Rows are points. Two turns around zero, p and q, are shown by what they do to some points. Write where each new point lands after one turn and then the other. Backwards means that the second turn is done in reverse. Each puzzle has new turns, and all numbers are rounded.
In the rows, 128 means zero.

Turn p:
[ 99 128 144] -> [100 114 119]
[125 107 188] -> [115 122  66]
[161 158  92] -> [171 125 166]
[127 119  88] -> [127 151 162]
Turn q:
[107 175 140] -> [159  87 141]
[111 161 110] -> [126  88 140]
[113  59 131] -> [107 165  72]
[129 139 136] -> [139 124 135]
[174  81 110] -> [ 89 183 135]
[133 154 140] -> [148 118 147]
Where do these land?
q, then p: [102  80 132] -> [126 131 183]
q, then p backwards: [126 100 162] -> [160 100 138]
q, then p: [150 154 167] -> [170 120  99]
p, then q: [136 146  91] -> [162 151 134]
q, then p: [ 91 165  86] -> [ 88 177 106]
q, then p: [163 124 130] -> [131  95 117]

Turn p:
[148  60 142 133 161 129] -> [112  93 173 174 152 118]
[159 143  60 143 106 140] -> [136 183 169  99 123 159]
[139 133 145 126 195 169] -> [166  88 150 164  85 130]
[123 164 134 144 112  81] -> [119 167  80 137 132 134]
[100 130 132 136 111 163] -> [114 115 131  97 101 110]
[160 150 150 108 106 122] -> [129 118 102 119 139 172]
[ 67 118 132 106 105  92] -> [121 133  90 106 162  73]
Turn q:
[141 118 123 133  95 131] -> [147 125 128 102 123 109]
[107 118 113 148 147 114] -> [145 138 113 145 129 157]
[118 206 157 165 125 142] -> [ 64 112  68 106 120 137]
[ 48 135 149  90  78  95] -> [105 202 158  71 111 168]
[142 111 119 133 156 172] -> [137  94 132 147 169 125]
[167 103  89  99 146 132] -> [159  94 169 157 120 115]
[172 104 146 128 149 111] -> [139 133 129 168 126  85]
Where do these land?
q, then p: [109 108 143 141 108 121] -> [160 136 118 126 123 147]
p, then q backwards: [126 108 148  90 137 101] -> [141 110 129 153 149 167]
p, then q: [ 54 157 132 149 116 138] -> [143 147 156 102  59 144]
q, then p: [101  87 205 101 146 124] -> [164 147  68 165  77 115]
p, then q backwards: [167 147 123 138 106 116] -> [ 80 136 126 132 139 119]
q, then p: [132 139 144 128 169 144] -> [118 137 139 146 107  93]
p, then q: [146 131 121  87 110 140] -> [122 111 161 148 150 112]
q, then p: [145 125  81 168 128 179] -> [133 111 197 150 162 133]
q, then p: [172 150  55 152 132  87] -> [ 61 141 172  94 161 164]

Turn p:
[106 131  98 140 152 108 119 114] -> [120 124 176 125 110 125 125 119]
[107 137 122 114 130 135 149 100] -> [123 116 136 147 122 126  91 130]
[151 119 113 147 148 103 140 161] -> [146 147 151 109 135 105 157 150]
[143 136 140 129 100  94  98 152] -> [101 145 113 104 122 149 163 146]
[138 132 155  97 113 132 111 147] -> [110 116  85 128 128 128 147 135]
[151 124 112 132  97 145 100 121] -> [142 112 117 109 134 171 138 123]
[112 113 107 128 144 153 128 135] -> [137 106 143 124 145 113 123 105]
[113 139 117 118 120 102 150 100] -> [111 129 149 144 118 137 100 153]
[137 149 149 140 125 143 126 135] -> [136 143 101 116 118 125 122 119]
[119 118 143 158 126 145 139 129] -> [139 153 125 131 145 126 117 105]
[132 110 152 105 153 148 148 113] -> [144 116 112 171 130 105 123 123]
Turn q:
[100 101 117 134 113 116 110 120] -> [122 100 124 126 101 139 111 149]
[155 137 132 109 128 153 104 147] -> [141 119 142 119 168 146 142 119]
[109 156 121 150 151 113 103 120] -> [129 129 108  98 120 109 151 157]
[138 147 103 141 148 131 118 155] -> [143 124 138 126 132 119 172 136]
[ 97 129 145 127 127 142 155 108] -> [ 95 143 101 145 126 128 113 129]
[105  99 157 143 149 136 145 133] -> [113 143 129 161 133 119 107 162]
[149 116 136 122  95 122 123 147] -> [127 113 164 122 132 134 113 109]
[146 130 117 100 113 102 142 114] -> [147 122 121 124 115 121 112  88]
[154 135 124 126 128 137 152 106] -> [137 159 123 131 124 139 129 102]
Where do these land?
p, then q backwards: [148 121 146 146 125 120 123 119] -> [142 127 113 137 144 143 139 115]
p, then q: [138 144 125 117 140 117 152 126] -> [130 110 155 119 129 114 130 127]
p, then q: [ 31 126 128 145 106 136 141 148] -> [124 110  52  97 138 108 110 182]
q, then p backwards: [141 135 140 110 133 122 108 118] -> [133 130 117 138 116 152 137 141]
q, then p: [145 125 121 145 141 122 119 180] -> [134 169 110 150 135 104 142 145]
q, then p: [137 138 125 142 137 144 118 117] -> [134 117 116 119 126 111 114 136]
q, then p: [133 124 111 133 120 116 117 114] -> [131 115 113 129 140 143 129 138]
p, then q: [145 129 129  98 107 142 141 117] -> [144 115 148 143 124 146 147 146]
q, then p: [134 110 127 116 143 133 133 112] -> [148 125 129 109 120 137 134 121]

Turn p:
[103 123 107 207 145 134 124 124 103 145  87] -> [ 59 119 140 120 163 114 139 128  84 157  96]
[141 136 142 130 143 103 150  80 167 138 126] -> [104 139 111 159 127 138  99 135 162  96 104]
[145  68 108 111 118 143 111 142  72 150 135] -> [131 136 133  99  96 103 159 164  76 117 164]
[146 119 154 122 108 146 100 145 157  96 123] -> [136 148 132  96 138 156 122 119 158 138 164]
[142 120 131 108 135 114 106 147  56  75 136] -> [164 103  99 103 114 152 112 129  65 143 163]
[127  99 114 102 118 138 151 148 158 125 140] -> [129 128 140 136  96 109 141 115 158 124 161]
[121 146 133 101 107 109 147 110 138 132 114] -> [145 125 140 131 121 116  95 118 143 104 110]
[106 139 129 165 132 153 156  97 133 143 127] -> [ 98 141 159 167 140 130 125 132 123 140 101]
[149 155 113 112 120 135 151 145 156 129 140] -> [147 140 128 143 116 130 146  89 152 115 123]
[106 145 124 165 121 118 106 118 154 125 138] -> [114 140 118 126 144 127 120 130 151 167  99]
[116 101 125 106 145 134 125 141 111 140 125] -> [130 102 136 123 118 116 145 149 118 120 148]
[130 155 156 118 131  99 152 134 123 145 141] -> [156 124 111 157 153 113 116 123 130 106 121]
[132 158 128 116 142 137  87 134 138 121 134] -> [151 120 118 107 136 160 145 132 145 138 111]
Turn q:
[136 120  99 137 116 108 133 139  73 117 124] -> [103 116 115 133 137 101 111 153  96 159 113]
[114 126 105  50 158 143 133 134  87 112 102] -> [ 85  94  89  68 153 102 148 137 148 120 116]
[139 124 133 140 101 125 108  48 128 126 111] -> [135 118 116 119  81 131 108  72  88 132 146]
[113 142  98 144 127 141 188 151 137 110 128] -> [118 153 159 137 183  92 132 118 131 132 123]
[134 125 100 142 107 139 113 151 121 120 115] -> [112 145 131 123 134 132  97 136 131 155 111]
[131 117 116 126 114 115 161 129 144 126 134] -> [125 127 150 143 137 116 146 110 125 136 109]
[132 139 225 132 124 133 113 147 145 144 135] -> [193 108 123 140 139 196 142 144 135 112 152]
[141 117 115 142 159 139 117  79 121 129 117] -> [115 145 124 101  92 115 129 118  98 112 150]
[126 117 155 136 138 111 107 115 152 137 103] -> [129 139 112 137 110 169 141 115 118 111 133]
[141 156 114 140 123 108 117 130 142 118 144] -> [110 122 148 156 118 129 111 128 139 132 145]
[140 122 112 118 108 140 144 144 148 108 153] -> [130 128 161 127 135 117 136 121 154 158 120]
[ 71 115 114 121 159 132 108 141 107 120 128] -> [119 154  71 124 134 103 136 148 151 122 129]
[139 126 151 132 153 126 112 148 135 158 160] -> [151 127 139 139 108 141 139 170 143 106 130]
[134 147 156 134 104 132 140 135 152 167 137] -> [167 116 154 146 134 149 115 120 134 104 114]
Where do these land?
p, then q backwards: [117 145 162  89 132 147 122 125 112 119 154] -> [137 138 178 147 116 137 125 145 130 143 155]
q, then p backwards: [159  92  95 154 151 102  92 103 124 133 138] -> [136  83  76 133 121 141 137  89 111 123 147]
p, then q: [152 151 145 119 104 101 147 172 118 136 143] -> [ 91 110 157 133  97 108 133 129 104 128 158]
q, then p backwards: [133 162 162 111 107 102 145 114  94 130 105] -> [118 142 147 125 172 106 141 149  93 108 103]
p, then q: [146 133 131 105  95 100 122 107 160 126 118] -> [100 118 131 128 112 155 114  99 161 138 143]
q, then p: [110 118 150 143 125 148 103 127 129 126 119] -> [142 144 130 121 110 145 154 115 128 124 110]
q, then p: [127 161 139 146 134 148 147 115 131 108 127] -> [145 130  98 151 126 151 130 153 128 134 129]
p, then q: [107 110 164 104 157 165  95 142  96 107 112] -> [169 125 138  93 129 124 164 181 146 143 115]
p, then q: [129 116 111 160 130 111 157 113 162 161 122] -> [111 152 100 172 146 127 126  97 128 116 138]
p, then q: [149 113  99 139 155 159 151 101 155 112 126] -> [170 153 116 133 153 113 105  90 135 136 132]
p, then q: [ 98 110 104 159 109 159 115 152 100 167 113] -> [139  87 104 150 163 127 161 146 103  96 113]
p, then q: [118 140  95  97 148 108 112 170 134 126 146] -> [116 124 162 124 111 116 152 105 107 141  84]
q, then p: [120 112 107 139 117 115 157 122 149 111 141] -> [114 133 122 151 153 118 105 132 124 114 102]

Turn p:
[114 143 128 125 154 160 142 113 141 137 108 123 123 135] -> [128 128 137 151 120 141 162 138 113 135 103 127 130 111]
[146 129 144 137 112 145 134 129  95 114 149 118  94 142] -> [138 131 142 130 132 106 126 103 114  96 129  92 112 143]
[105 142 138 146 129 132 130 117 112 126 134 133 121 107] -> [113 142 122 155 135 126 127 136 119 138 138 109 116 136]
[135 111 113 139 109 137 105 130 120 140 142 143 138 140] -> [142 124 118  99 117 124 137 134 133 130 144 126 113 154]
[130 154 156 159 138 133 134 126 125 123 144 114 156 136] -> [152 136 111 171 122 125 123 126 140 126 119 118 142 151]
[126 111 137 144 159 131 153 133 136 151 123 129 130 122] -> [132 104 124 140 155 140 143 133 138 148 109 117 134 125]
[113 111 136 107 120 120 104 119 133 133 100 122 158 101] -> [ 88 119 120 122 114 121 118 162 138 134 122 155 138 133]
[111 133 123 108 128 122  86 153 117 168 113 141 146 136] -> [133 107  96 113 103 107 133 164 140 135 145 143 110 104]
[101  88 105 116 156 121  95 122 116 125 124 112 129 120] -> [116 117 157 107 128 137 123 185 140 130 143 117 133 122]
[165 134 126 102 139 129 111 104 113 101 141 146  93 128] -> [138 150 151 114 156 122 123 130  95  84 132 143 110 127]
[146 139 134 131 122 128 145 122 100  78 134 143 138 143] -> [146 130 154 150 123 130  96 105 109 113 131 140 113 154]
[130 101  91 155 113  92 139 142 156 152 105 105 122 133] -> [118 129 127  87 127 156 125 110 182 155 116 117 132 110]
[164 146 116 131 130 148 146 161 151 118 137 136 111 128] -> [154 136 144 128 145 111 155  84 130 130 132 145 134 118]
[113 138 146 108 111 110 143 128 174 114 119 139 131 131] -> [105 124 110 136 120 154 124 101 118 123 136 155 157 112]
[121 141 127 112  99 111 153 121 132 140 147 117 131 117] -> [117 142 106 117 124 121 106 109 109 144 123 117 148 122]
Turn q:
[ 98 134 148 137 122 140 126 140 144 127  92 141 131 125] -> [103 121 131 136 140 133 131 130 121 129  98 146  96 146]
[114 123 138 134 115 117 118 122 116 124 127 150 109 135] -> [122 108 123 121 120 135 140 133 147 151 119 128 120 128]
[141 115 126 141 121 144 110 112 136 144 140 136 140 132] -> [140 134 150 141 124 122 136 149 143 123 119 122 144 135]
[141 150 150 130 113 110 148 104 119 142 143 126 127 137] -> [127 150 114 106 102 140 123 154 124 141 124 131 140 112]
[131 117 146 137 152 134 194 105 129 144 122 127 114 139] -> [134 148 131  87 129 108 125 160  91 153 149 143 116 146]
[139 134 129 113 118 145 106 121 138 142 113 112 110 142] -> [117 133 146 150 138 134 119 124 117 151 114 124 150 120]
[117 120 148 143 117 138 119 116 128  70 121 126 131 121] -> [ 81 116 114 127 128 118 136 124 156 119 137 147 138 152]
[130 124 115  99 129 111 135 114 126 139 141 123 145 100] -> [136 132 120 126 116 138 106 133 121 110 142  89 126 130]
[136 135 141 146 121 122 106 127 105 142 124 113 137 136] -> [131 141 131 118 145 146 126 133 151 127 111 136 142 112]
[138 117 119 127 173 109 110 118 142 110 129 141 147 143] -> [146 116 113 157 147 140 145 147 130 115 165 136 132 136]
[119 145 100 139 113 116 225 114 143 147 132 125 133 140] -> [149 166 111 102  87  80  91 148  95 142 140 145  87 123]
[135 118 151 101 136 152 115 172 118 121 138 130 123 150] -> [130  86 136 120 143 128 144 110 101 116 111 139 157 117]
[132 113 105 106 127 127 108 150 103 118 120 127 132 118] -> [128 101 132 132 148 125 121 105 139 114 135 105 128 108]
[101 119 117 126 151 116 116 123 136 143 143 113 130 132] -> [160 125 125 136 132 148 112 120 131 132 135 129 128 152]
[132 169  79 131 128 158 106 154 132 135 132 132 120  91] -> [129 146 170 157 110 133 135  76 130 106 131 117 105 106]
[144 115 137 141 112 109 106 158 132  98 130 127 118 107] -> [113 125  99 131 138 118 161 100 150 118 117 114 137 127]
Where do these land?
p, then q backwards: [143 104 151 108 132 145 107 150 103  96 115 165 128 136] -> [100 117 113 123 158 165 143 142 127 101 123 156 154 138]
p, then q backwards: [123 144 123 124 113 130 138 147 118 118 103 112 114 153] -> [124 152 100 121 105 138 126 143 119 129 141 141 123 117]
p, then q: [134 136 131 109 136 141 149 123 127 152 147 126 137 154] -> [123 136 133 118 154 112 117 137 136 120 138 107 131  99]
q, then p backwards: [121 142 119 130 104 136 143 118 128 115 157 131 128 112] -> [121 134 123 125  93 132 114 134 123 119 118 107 136 143]
p, then q: [123 133 125 111 135 146 135 135 149 132 115 118 161 111] -> [139 127 124 125 130 122 128 155 130 114 102 122  96 121]
q, then p: [143  98 139 118 144 120 135 135 144 141 127 101 119 149] -> [167 121 129 125 132 120 110 153 139 138 108 136 117 125]
p, then q: [110 103 133 111  98 114 159 133 134 143 111 131 128 144] -> [123 107 150 132 137 123  92 135 143 136 122  97 130 151]
p, then q: [120 156 147 165 145 127  99 119 120 125 147 121 158 135] -> [146 156 122 152 123 100 148 111 139 122 119 161 136 104]
p, then q: [117 105 118 113 102 126 147 149 110 161 118 153 121  94] -> [165 108 129 116 134 152 105 123 122 158 131  92 114 145]
q, then p: [123 116 106 106 100 121 109 134 150 140 101 131 104 140] -> [115 133 116 122 136 137 137 149 171 135 105 101 112 126]
p, then q backwards: [141 142 126 154 146  95 130 151 154 149 149 124 118 127] -> [147 116 111 146 135  87 103 137 107 129 128 103 126 135]
q, then p: [147  99 146 165 155 143 138 101 146 146 120 149 127 103] -> [165 103 121 157 125 123 118  91 123 119 120 113 144  90]
q, then p: [112 146 132 118 142 144  98 116 131 114 152 122 102  95] -> [126 129 117 136  95 141 145 124 100 120 112 105 144 162]
q, then p: [141 150 136 141 141  97 104  94 118 100 120 128 112 114] -> [140 144 121 134 119 130 165 122 107 166 141 112 157 126]
q, then p: [112 124 109 137 148 139 140 118 116 108 122 132 157 134] -> [139 123 131 124 147 139 130 123 123 105 168 132 135 133]
p, then q backwards: [138 150 108 137 105 125 119 124 101 107 144 103 134 148] -> [121 133  97 135 115 134 150 115 137 151 157 112 136 104]

Turn p:
[137 167 170 143 119 121 114  79 130 132 144 130 155 135] -> [128 158 108 180 140 128 106 141 136 151 146 165 128 144]
[145  87 128 108 133 122 113 161 113 118  46 123 150  96] -> [127 140 114  72 166 114 112 116 139 122 141  53  98 133]
[ 94 152 112 129 123 135 165  82 153 158 125 144 144 125] -> [154 112 141 169 142 138 108 138 121 159 126 139 138  75]
[104 125 147 146 123 140 145 103 155 118 136 131 187 163] -> [129 130  95 139 171 117 126 135  93 157 129 174 132 104]
[120 148 133 144 143 116 150  83 157 146 127 103 147 173] -> [146 143 111 156 152 145 140 129 141 136 135 181 118  83]
[102  98 175 123 145 153 148 104 135 136 142 134 137 121] -> [117 127 141 111 146 132 114 177 109 147 159 152 144 116]
[158 141 126 113 127 155 141  71 149 137 149 121 121 137] -> [151 101 145 162 143 125 137 153 162 142 139 165 122 134]
[176  91 132 116 112 138 137 198 129 118 101 126 131 136] -> [150 122  96  67 138 108 147 140 128  97 102  94 122 158]
[106 160 109 111 130 121 127 123 114  95 178  74  95 113] -> [ 95 132 166 163 105 156 195 114 131 137 130 128 142 144]
[122 157  84 151 178 114 136 104  75  99 142 150  64 141] -> [ 98  85 134 163  53 142 141  96 139  93 173 130 113 106]
[112 162  87 176 107 149 120 109 103  90 163 121  78 108] -> [100 100 145 175  78 104 157  85 143 134 144 128 179 134]
[139  96 104 102 143 122  70 185 151 106 106 152 105 114] -> [112 124 147  62  99 102 121 102 132 132  94  99  83 154]
[131 113 135  78  93 122 104 199  99 125  85 153 111 140] -> [169 137 123  69 108 139 119 104  94 116 121  75 111 178]
[123 140 115 138 146 152 128  89 115 176 166 117 179 145] -> [111 101 123 163 173 170  99 131 136 128 117 176 146 120]
[128 125 118 139 119  88 158  76 128 132 174 142 152 124] -> [120 129 148 194 147 112 121 147 103 101 126 155 124 107]
[145 132 159 123 129 119 125 225 142 136  96 140 126  88] -> [127 163  96  73  99 128 118 157 129 130  82  62 130 145]
[134  81 143 134 105 111  96 184 129 154  95 115  94 119] -> [143 171 144  56 119 116 116 112 141  97 114 101 144 143]
Turn q:
[104 145 161 168 100 121 153 155  59 163  99 138 153 152] -> [165 119 105 136 113 109 180  73 156  83 124 154 147 168]
[105 105 117 123  81 140 111  98 152 147 134 199 173 111] -> [145 122 179 164  90 174 140 121  72 129 136 124 109 166]
[139 109 180 135 113  52 108  94 128  87 125 116  99 182] -> [ 83  95  68 165 104  76  92 157 120  85 139 105 130 147]
[138 118 167 169 108 162 162 126 128 160 118 125 147 156] -> [131 126 140 145 139 109 154  81 162 114 153 128  89 160]
[137 139 148 116 125 132 136 121 132 162 172  90  77 140] -> [ 96 125  93  92 144 153 116 117 152 101 140 112  93 106]
[138  86  90 132 129 134 110 149 144 132 122 136 109 116] -> [ 99 152 167 114 136 130 108 125 105 130 135 145 148 124]
[164 166 122 107 195 154  87 148 133 126 116 193 118 144] -> [116 125 156 133 134 105 138 117 100 149  29 128 111  80]
[129 148 135 136 168 100 187 167 112 155 125 113 170 116] -> [199 140 136  95 121  94 139 136 176 107 124 147 120 117]
[156 127 110 159 129 142  95 118 147  96 148 156 154  73] -> [129 118 191 131 143 137 141 155 105 150 119  76 154 136]
[171 132 133 139 145  67 114  85 116 101 139 110 135 135] -> [121 109 112 140  95  89 105 155 138 113 135  70 151 105]
[109 160 136  82 153 131 107 154 154 152 109  85 140 145] -> [127 154 101 142 134 138 154 162 147 128 119 171 102  76]
[102  98 100 129 142 171 118  87 149 130 136  97 127 112] -> [116 155 130 118 141 144 135 125  99 176 180 114 117 112]
[ 97  99 152  91 107 119 160 164 103 124 141 114 157 113] -> [170 174 103 123 128 148 118 148 143 109 131 148 128 175]
[127 147 136 132 147 150 124 113 151 131 122 138  92  95] -> [130 102 135 121 173 139 124 122 105 139 125 120 116 101]
[126 123  84  76  98 110 133 108 121  88  96  86 117 127] -> [121 137  94 155 111 155  79 147 142 164 152 149 175 112]
[105 144  78 152 109 163 143 161 120  94 146 151  81 132] -> [ 98  97 136  74 142 149 126 108 125 171 107 158 157 162]
Where do these land?
p, then q: [131 169 136 124  68 102  84 138 115 113 207 113 126 123] -> [129  74 109 165  87  81 176  82 151 134 129 144 117 161]
p, then q: [136 109 157 167 139  78 154 139 134 144  52 164 170 131] -> [116 121 128  96 136 157 125 174 125 142 107 111 204  62]
q, then p backwards: [146 157 111 129 150  98 124 154 177  82 101 116 134 147] -> [144 118 134 149 149 158 148  96 182 133 163 151 129  96]
q, then p backwards: [185 108  86 115 131 150 140 129 118 153 104 146 129 121] -> [ 86 132 100 141 113 105  89 108 138 166 119 125 107 109]
q, then p: [127 134 142  75 143 161 113 127 122 118 100 132 143 120] -> [127 116  98 137 111 133 100 118 177 128 127 108 144 107]
q, then p: [144 115 138  97 121 133 149  71  86 132 110 111 127 137] -> [114 122 146 170 147 111 129  91 177 128 113 150 145 131]
p, then q: [123 103 137 145 144 157 134 169 101 116 111 132 150 134] -> [136 174 110 116  99 147 118 140 119 159 130 140 143 120]
p, then q: [ 73  98 127 142  84 107 199 150 120 154 166 168 134 133] -> [178 166 126 154 134 113 151 122 152 116  95  92 207 161]
q, then p: [108 162 180 150 120 127 103  90 132 110 156  40  90 182] -> [100  91 195 121 120 135 185  99 105 117  76 125 145  54]
q, then p backwards: [159 113 142 123  97 152  57 112 165 108  95 145 133 122] -> [101 151 110 118 127 100 144  94 106 117 182 117 165  77]
q, then p: [111 123 109 117 149 153 125 145 153 169 105 116 119 106] -> [111 109 132 147  96 137 100 173 133 142 140 111 125 138]
q, then p: [119 145 100 118 194 117 117 144 155 125 150 161 131 153] -> [166 157 150 112 110 144 106 132 118 113 138  62 123 140]
q, then p: [138 118 118 112 160 115 109 164 112 148 171 142 147 134] -> [165 147 114 137 119 140 151 123 123 159 139  82 115 146]
p, then q backwards: [114 114 167 142 132 128 143 128 148 103 153  99 109 106] -> [115 114 102 148 141 126  89 153 139 116 131  98 154 133]
p, then q: [132 114 107 136 120  90  94 156 122 102  76 148 101 105] -> [109 102  72 146 120 154 106 157 141 120 163 112 143 100]
p, then q: [144 164 114 152 108 153 158 100 114 161 151 150  95 110] -> [108 137 187 153 128 111 152 147 140 112 152 112 135 169]
p, then q: [ 86 131 104 133 116 154 174  60 101 138 166  94 138 112] -> [173 155 161 101 151  86 172 125 116 121 142  84 102 171]
